Each row of a before or after table is a point. The points were changed in one or more steps. Then noise was added and the rows were shuffled. The steps act on columns, c1 being the first. Name the steps. A step turns or swaps two columns, mirrors them in a line or flattens them onto one, adds a multiple of one to another, or multiplies or shifts one. Angles are multiples of 10 degrees, from the lower column toward the higher: turns from -170 to 170, lines from 10 to 170 but not 90. Use the fewest steps. Two steps may share a column if one is a turn and the other turns, adds or multiplies; they go together, in the order done. Otherwise the lowest column goes first.

Before:
[[ 0.31 -0.33  0.25]
 [-0.18  0.17  0.33]
 [ 0.09  0.00  0.22]
 [ 0.35 -0.19  0.17]
 [ 0.18  0.39 -0.18]
 [ 0.06  0.27 -0.34]
 [ 0.13  0.38 -0.57]
 [ 0.21  0.09 -0.25]
 [-0.14  0.24  0.31]
 [ 0.23 -0.06 -0.51]
 [ 0.08 -0.52 -0.03]
 [ 0.39 -0.15  0.23]
 [ 0.29 -0.15  0.27]]
After, 13 rows:
[[ 0.00 -0.42 -1.14]
 [-0.08 -0.03  0.43]
 [-0.40  0.05  0.35]
 [ 0.21 -0.18  0.62]
 [ 0.02 -0.28 -0.68]
 [-0.24 -0.02 -1.01]
 [-0.33  0.05  0.52]
 [-0.04 -0.42 -0.36]
 [-0.41  0.20  0.50]
 [-0.41  0.02  0.47]
 [ 0.22 -0.10  0.66]
 [-0.17 -0.16 -0.49]
 [-0.24  0.46 -0.06]]
Steps: turn c1 and c2 by -160 degrees; multiply c3 by 2

Before:
[[-0.47 -0.06  0.09 -0.47]
 [-0.17  0.26 -0.11 -0.43]
 [ 0.20  0.14 -0.46  0.65]
 [-0.03 -0.15 -0.16  0.92]
 [ 0.51  0.00  0.42  0.38]
 [-0.27  0.09  0.58  0.17]
 [ 0.29 -0.03 -0.27 -0.19]
 [ 0.09 -0.41 -0.32 -0.24]]
After (8 x 4):
[[ 0.53 -0.37  0.41  0.04]
 [-0.21 -0.23  0.61 -0.06]
 [-0.11 -0.88 -0.18  0.34]
 [-0.51  0.48  0.04 -0.04]
 [ 0.29  0.17 -0.28  0.03]
 [-0.15  0.37 -0.16 -0.28]
 [ 0.13 -0.69 -0.53  0.00]
 [ 0.12  0.36 -0.31  0.39]]
Steps: mirror c2 and c4 in the line at 130 degrees

Before (11 x 6):
[[ 0.09 -0.39  0.48  0.04 -0.53  0.57]
 [-0.28 -0.14 -0.39 -0.11  0.11 -0.22]
 [ 0.19 -0.17 -0.24  0.22 -0.24 -0.12]
 [-0.52 -0.16 -0.17  0.47 -0.60  0.14]
 [ 0.21  0.35 -0.25  0.48 -0.26  0.08]
 [ 0.54 -0.21 -0.09 -0.02 -0.65 -0.43]
 [-0.11  0.48  0.56  0.64  0.15  0.16]
 [-0.42  0.00  0.22  0.72  0.21  0.26]
 [-0.12  0.63  0.29  0.10  0.15 -0.13]
 [ 0.19  0.28  0.42  0.55  0.18 -0.33]
 [ 0.67  0.10 -0.41 -0.46  0.32 -0.58]]
After, 11 rows:
[[-0.30 -0.30 -0.25 -0.11  0.10  0.03]
 [-0.40  0.22  0.18  0.66  0.18  0.08]
 [ 0.54 -0.47 -0.07 -0.03 -0.65 -0.06]
 [ 0.16  0.26 -0.17  0.44 -0.27 -0.30]
 [ 0.20 -0.23 -0.19  0.21 -0.24  0.08]
 [-0.10  0.20  0.22  0.04  0.20 -0.63]
 [ 0.64 -0.46 -0.25 -0.48  0.30 -0.39]
 [ 0.13  0.30  0.33  0.07 -0.53  0.62]
 [-0.51  0.03 -0.14  0.49 -0.60  0.18]
 [-0.06  0.44  0.36  0.60  0.16 -0.34]
 [ 0.15 -0.15  0.31  0.55  0.15 -0.43]]
Steps: turn c2 and c6 by -60 degrees; multiply c3 by 0.7

Before:
[[-0.14 -0.40  0.13  0.19  0.18  0.29 -0.13  0.17]
 [-0.11  0.35  0.41  0.14  0.07  0.18  0.21 -0.65]
 [-0.49 -0.29  0.16 -0.15  0.54  0.28 -0.03  0.06]
 [-0.04 -0.20  0.34  0.35 -0.09 -0.42 -0.12  0.39]
 [-0.02 -0.51  0.45 -0.13 -0.04  0.20 -0.60 -0.46]
 [ 0.08 -0.30 -0.59 -0.43 -0.29 -0.21 -0.25  0.07]
 [-0.46  0.30 -0.15  0.42  0.63  0.08 -0.60  0.28]
 [-0.23 -0.17 -0.45  0.34 -0.43 -0.27  0.27  0.39]
 [-0.29  0.05  0.60 -0.67 -0.06  0.33  0.50 -0.10]
 [ 0.37  0.19  0.04  0.15  0.21 -0.44  0.16 -0.07]
 [ 0.45 -0.09  0.20 -0.26  0.18  0.31 -0.27 -0.73]
 [ 0.23  0.22  0.09  0.36  0.08 -0.17  0.10 -0.75]
 [-0.43  0.03  0.47  0.04  0.04 -0.35 -0.39 -0.30]
 [ 0.04  0.04  0.14  0.55 -0.36  0.35  0.04 -0.10]]
After:
[[ 0.38  0.21  0.14  0.42  0.04 -0.24  0.06  1.01]
 [ 0.21 -0.13  0.15 -0.24  0.19  0.17 -0.24  0.73]
 [ 0.05  0.04  0.16  0.57 -0.39  0.19  0.02  0.19]
 [-0.20  0.21  0.05  0.12  0.23 -0.44  0.15  0.62]
 [ 0.26  0.07  0.51 -0.68 -0.05 -0.23  0.52 -0.06]
 [ 0.57  0.44  0.34  0.20  0.05 -0.24  0.17  0.84]
 [ 0.26 -0.32  0.19 -0.17  0.56  0.13 -0.03 -0.90]
 [-0.30 -0.21  0.35  0.37 -0.09 -0.77 -0.10 -0.56]
 [ 0.13  0.28 -0.17  0.46  0.60  0.28 -0.58 -0.08]
 [-0.19 -0.16 -0.39  0.37 -0.39  0.20  0.30 -0.71]
 [-0.11 -0.31 -0.56 -0.36 -0.29  0.35 -0.32 -0.42]
 [-0.13 -0.42  0.12  0.12  0.19  0.18 -0.14 -0.79]
 [ 0.57  0.04  0.55  0.00  0.06 -0.81 -0.35  0.01]
 [ 0.41 -0.52  0.48 -0.16  0.00 -0.26 -0.52 -0.46]]
Steps: turn c1 and c8 by 130 degrees; add 1.5 times c2 to c8; add -1 times c3 to c6

Before, 9 rows:
[[-0.23 -0.30 -0.04 -0.04  0.41 -0.62 -0.22  0.11  0.24  0.10  0.20]
 [-0.31  0.23 -0.15  0.22 -0.15 -0.53  0.24  0.08  0.94  0.10  0.21]
 [-0.35  0.00  0.05  0.27  0.77 -0.20 -0.03 -0.19  1.26  0.03  0.02]
 [-0.02  0.07 -0.45 -0.47  0.96 -0.21 -0.18 -0.06  0.17 -0.03  0.11]
 [-0.02  0.01 -0.54  0.25 -0.11  0.79 -0.42 -0.07  0.05 -0.05 -0.21]
 [-0.03 -0.20 -0.21  0.19 -0.19 -0.55  0.28 -0.06 -0.14 -0.74  0.04]
 [-0.04 -0.11 -0.21 -0.34 -0.38 -0.39 -0.15 -0.65  0.21 -0.05  0.04]
 [-0.47  0.27  0.02  0.21 -0.39  0.00 -0.19 -0.01 -0.11 -0.11 -0.14]
 [-0.05 -0.15 -0.07 -0.16 -0.31 -0.56  0.67  0.06 -0.06 -0.10 -0.18]]
After:
[[ 0.27  0.91 -0.13  0.20 -0.54 -0.20 -0.01 -0.05 -0.53  0.28 -0.16]
 [-0.17 -0.41 -0.27 -0.47  0.48 -0.87 -0.04 -0.05  0.49 -0.16 -0.37]
 [ 0.67  0.04 -0.16 -0.17 -0.61 -0.12 -0.06  0.05 -0.51 -0.16  0.08]
 [-0.18  0.14 -0.06  0.22 -0.26  0.29 -0.46  0.00 -0.28  0.40  0.11]
 [-0.42  0.26 -0.56  0.25  0.54  0.58 -0.03 -0.07  0.44  0.16 -0.19]
 [ 0.23  0.00  0.01  0.24 -0.50 -0.24 -0.33  0.06  0.59  0.26 -0.25]
 [-0.01  0.19  0.05  0.26  0.35 -0.72 -0.36 -0.20  1.50  0.13  0.02]
 [-0.23  0.03  0.09 -0.03 -0.20 -0.71 -0.24  0.13  0.09 -0.33 -0.17]
 [-0.17 -0.18 -0.13 -0.35 -0.55  0.04 -0.04 -0.66 -0.18 -0.25 -0.16]]
Steps: swap c1 and c7; add -1 times c4 to c10; turn c2 and c10 by 120 degrees; mirror c3 and c11 in the line at 20 degrees; turn c5 and c6 by -50 degrees; add 0.7 times c5 to c9

Before, 10 rows:
[[-0.51  0.40 -0.14  0.36 -0.48 -0.12 -0.10 -0.01  0.85  0.65  0.06 -0.17]
 [ 0.29  0.27 -0.51 -0.33  0.30 -0.27  0.02  0.15 -0.43  0.16 -0.34  0.34]
 [-0.87  0.21 -0.22 -0.56 -0.06  0.49 -0.08 -0.05 -0.04 -0.21 -0.11  0.11]
 [-0.26  0.52 -0.37  0.05  0.02 -0.07  0.57  0.26 -0.62 -0.11 -0.40  0.14]
 [-0.27  0.58 -0.31  0.14  0.01  0.25  0.08 -0.16  0.41 -0.19 -0.40 -0.49]
 [ 0.11  0.10 -0.06  0.30 -0.32  0.00 -0.18 -0.15  0.02 -0.18 -0.35 -0.07]
 [-0.40  0.47  0.06 -0.11 -0.09 -0.70  0.24 -0.22  0.14 -0.30  0.55 -0.29]
 [ 0.36  0.03 -0.31  0.18  0.03  0.13  0.74  0.14 -0.13 -0.12  0.40  0.46]
 [ 0.27 -0.39 -1.11  0.28 -0.16  0.23 -0.13  0.22 -0.49  0.17  0.22  0.50]
 [ 0.26  0.24 -0.45 -0.51 -0.15  0.08  0.30  0.26 -0.56  0.09 -0.05 -0.02]]
After, 10 rows:
[[ 0.26  0.08 -0.49  0.00  0.26  0.09  0.22 -0.40 -0.45  0.08  0.17 -0.47]
 [ 0.26  0.23 -1.09  0.39 -0.32  0.24 -0.29 -0.43 -0.40  0.26  0.19  0.27]
 [-0.32 -0.15 -0.30 -0.54  0.51  0.29  0.56  0.33  0.26 -0.17 -0.37  0.12]
 [ 0.23 -0.40 -0.48  0.32  0.15 -0.25  0.46 -0.31 -0.29  0.12 -0.27 -0.39]
 [-0.84  0.00 -0.23  0.10  0.19  0.57  0.02 -0.08  0.01 -0.24 -0.17 -0.54]
 [ 0.38 -0.05 -0.34  0.46  0.05  0.11 -0.07 -0.05 -0.21 -0.06  0.97  0.16]
 [-0.44 -0.05  0.19 -0.35  0.47 -0.74 -0.56  0.10  0.19 -0.29  0.71 -0.08]
 [ 0.12  0.24 -0.07 -0.12  0.23  0.02  0.31 -0.03  0.18 -0.27 -0.47  0.38]
 [-0.50  0.01 -0.17 -0.17  0.51 -0.11 -0.10  0.83  0.30  0.64 -0.03  0.44]
 [-0.28 -0.17 -0.35  0.15  0.47 -0.04  0.88 -0.46 -0.45 -0.12  0.00  0.07]]
Steps: turn c2 and c5 by 110 degrees; add -0.3 times c10 to c2; swap c4 and c12; multiply c11 by 1.6; turn c7 and c11 by 50 degrees; turn c8 and c9 by -70 degrees

Before (13 x 14):
[[ 0.01  0.03 -0.55  0.16  0.10 -0.35 -0.17  0.18 -0.46  0.31 -0.29  0.29
  -0.25  0.54]
 [ 0.54  0.48  1.51  0.24  0.76 -0.07  0.24  0.07 -0.02  0.70  0.15 -0.18
  -0.11  0.21]
 [-0.01 -0.08 -0.53 -0.08  0.70 -0.29  0.48  0.10  0.40  0.13 -0.14 -0.16
  -0.02  0.20]
 [-0.28  0.34  0.47  0.18  0.59 -0.75  0.44  0.13 -0.27 -0.33  0.25 -0.10
  -0.27  0.15]
 [-0.24  0.59 -0.57  0.32  0.54  0.34  0.49  0.01  0.39 -0.31  0.41  0.19
  -0.04  0.47]
 [-0.02 -0.23 -0.13 -0.30  0.26  0.33  0.46  0.10  0.41  0.23  0.03  0.10
  -0.06  1.11]
 [-0.31  0.07 -0.22  0.09  0.25 -0.43  0.40 -0.68  0.42 -0.06  0.13 -0.17
   0.08  0.00]
 [-0.36  0.22 -0.49 -0.18  0.11  0.35  0.16  0.17  0.08 -0.23 -0.13  0.28
   0.12  0.20]
 [-0.39 -0.21 -0.43  0.20  0.62  0.27  0.45 -0.56  0.03 -0.31  0.40 -0.04
   0.06 -0.06]
 [ 0.03  0.01 -0.06  0.25  0.14 -0.57  0.24  0.18  0.03 -0.37  0.25  0.92
   0.05 -0.08]
 [ 0.10 -0.13 -0.42  0.32  0.07 -0.15  0.43  0.10  0.07 -0.29 -0.33 -0.14
  -0.03  0.46]
 [ 0.09 -0.25 -0.30  0.10 -0.10 -0.47 -0.33 -0.06 -0.37 -0.02 -0.39 -0.02
  -1.12 -0.08]
 [-0.23 -0.28  0.41  0.24  0.77  0.24 -1.36 -0.26  0.42  0.25  0.17 -0.12
   0.08  0.24]]
After:
[[-0.07 -0.23 -0.63  0.14  0.01 -0.34 -0.07  0.13  0.00  0.26  0.15 -0.30
  -0.25  0.47]
 [ 0.09 -0.31 -0.47  0.10  0.07 -0.52  0.23 -0.05  0.03 -0.01 -0.08 -0.02
  -1.07 -0.07]
 [-0.23  0.23  0.14  0.17  0.02 -0.57  0.01  0.14  0.02 -0.34  0.22 -0.93
   0.02 -0.01]
 [-0.10  0.49 -0.09 -0.26  0.02  0.34  0.23  0.12  0.00  0.22  0.14 -0.11
  -0.07  1.09]
 [-0.21  0.48  0.56  0.22 -0.01 -0.80 -0.35  0.05 -0.03 -0.36 -0.10  0.14
  -0.26  0.13]
 [ 0.06  0.47 -0.49 -0.12  0.02 -0.26  0.08  0.08 -0.03  0.13  0.24  0.15
  -0.08  0.19]
 [-0.37  0.44 -0.06  0.19  0.00  0.28  0.23 -0.36  0.06 -0.33  0.62  0.16
   0.05 -0.11]
 [-0.42  0.17 -0.50 -0.17 -0.01  0.40 -0.18  0.10  0.02 -0.20  0.23 -0.11
   0.09  0.14]
 [-0.19 -1.40  0.48  0.19 -0.01  0.34  0.26 -0.22  0.00  0.20 -0.14  0.18
   0.09  0.22]
 [ 0.17  0.43 -0.55  0.34 -0.01 -0.16  0.18  0.07  0.01 -0.30  0.02  0.09
  -0.03  0.42]
 [-0.33  0.42 -0.12  0.28 -0.04  0.33 -0.57 -0.02 -0.03 -0.30  0.62 -0.11
  -0.02  0.45]
 [-0.25  0.39 -0.08  0.06  0.05 -0.39 -0.08 -0.47  0.06 -0.05  0.22  0.29
   0.06  0.06]
 [ 0.62  0.24  1.22  0.31  0.05 -0.07 -0.46  0.09 -0.03  0.69 -0.91  0.00
  -0.11  0.27]]
Steps: mirror c1 and c12 in the line at 170 degrees; turn c2 and c7 by -90 degrees; turn c3 and c11 by -40 degrees; multiply c5 by 0; multiply c8 by 0.7; multiply c9 by 0
